Every row gives one point. The window is the flat piece filled in between its corners: a triangle in 3 columns, a solid with four corners in 4, and so on. A path goes straight from each point to the next, and from the last back to the first. After which points does the path pass through the window?

Window, 3 rows:
0.037, 0.012, -0.012
0.000, -0.063, -0.014
0.019, 0.041, 0.002
Path:
(1): 0.028, 0.057, -0.015
(2): 0.052, 0.044, 0.024
(3): 0.035, 0.005, 0.024
(4): 0.029, 0.024, -0.035
(5): -0.009, -0.050, -0.042
(6): 0.004, -0.070, 0.019
(7): 0.029, 0.016, 0.019
(8): -0.004, 0.040, -0.017
(9): 0.013, -0.043, -0.029
(10): 0.022, -0.061, 0.028
(11): 0.016, 0.018, 0.031
(12): 0.002, 0.013, -0.034
Through the window after points: 3

Window (3 x 3):
-0.032, -0.008, -0.032
-0.026, -0.049, -0.030
0.023, 0.049, 0.022
Path:
(1): -0.048, 0.052, 0.026
(2): -0.065, -0.032, 0.005
(3): -0.001, 0.007, -0.051
(4): 0.003, -0.002, -0.022
(5): -0.029, -0.013, 0.035
(6): -0.056, -0.031, -0.010
(7): -0.004, -0.023, -0.044
(8): 0.026, -0.008, -0.017
(9): -0.025, 0.055, 0.048
(10): -0.031, 0.027, 0.012
(11): 0.010, 0.008, -0.020
(12): 0.014, -0.014, -0.055
Through the window after points: 2, 4, 6, 10

Window (4 x 4):
0.009, 0.042, 0.008, -0.004
0.000, -0.055, 0.006, -0.029
-0.045, 0.034, 0.060, 0.033
-0.010, -0.031, -0.028, -0.019
Path:
(1): -0.018, -0.021, -0.007, -0.063
(2): 0.001, -0.046, 0.004, -0.005
(3): 0.014, -0.025, 0.005, 0.020
(4): 0.005, -0.008, -0.018, -0.044
(5): -0.024, -0.052, 0.000, -0.050
(6): -0.001, -0.053, 0.004, 0.002
(7): 0.012, 0.055, 0.030, 0.062
(8): -0.044, 0.043, 0.035, -0.015
Through the window after points: 1

Window (6 x 6):
-0.036, -0.011, 0.001, -0.006, 0.005, -0.028
-0.004, 0.007, -0.023, 0.022, -0.005, -0.004
-0.023, -0.004, 0.034, 0.005, 0.000, 0.023
0.020, 0.007, 0.071, -0.038, -0.038, -0.004
0.064, -0.081, 0.033, -0.009, 0.111, -0.052
-0.026, -0.024, 0.006, 0.039, -0.028, -0.015
Path:
(1): -0.002, -0.040, 0.001, -0.031, -0.005, -0.026
(2): 0.022, -0.051, 0.012, -0.030, 0.022, -0.002
(3): 0.018, -0.005, 0.071, 0.023, 0.053, -0.047
(4): 0.009, 0.017, 0.023, 0.027, 0.003, -0.015
(5): -0.020, -0.029, -0.023, 0.006, -0.002, 0.001
(6): -0.007, -0.035, -0.014, 0.005, 0.014, -0.007
(7): -0.041, 0.026, 0.000, 0.032, 0.039, -0.071
(8): 0.041, 0.005, 0.052, 0.047, 0.070, -0.027
(9): 0.020, -0.052, 0.029, -0.047, 0.007, -0.024
(10): -0.027, -0.023, -0.015, -0.011, -0.014, 0.014
(11): -0.017, 0.003, 0.059, 0.026, 0.016, -0.029
(12): 0.003, 0.008, 0.037, 0.029, 0.019, -0.024
Through the window after points: 2, 4, 8, 10
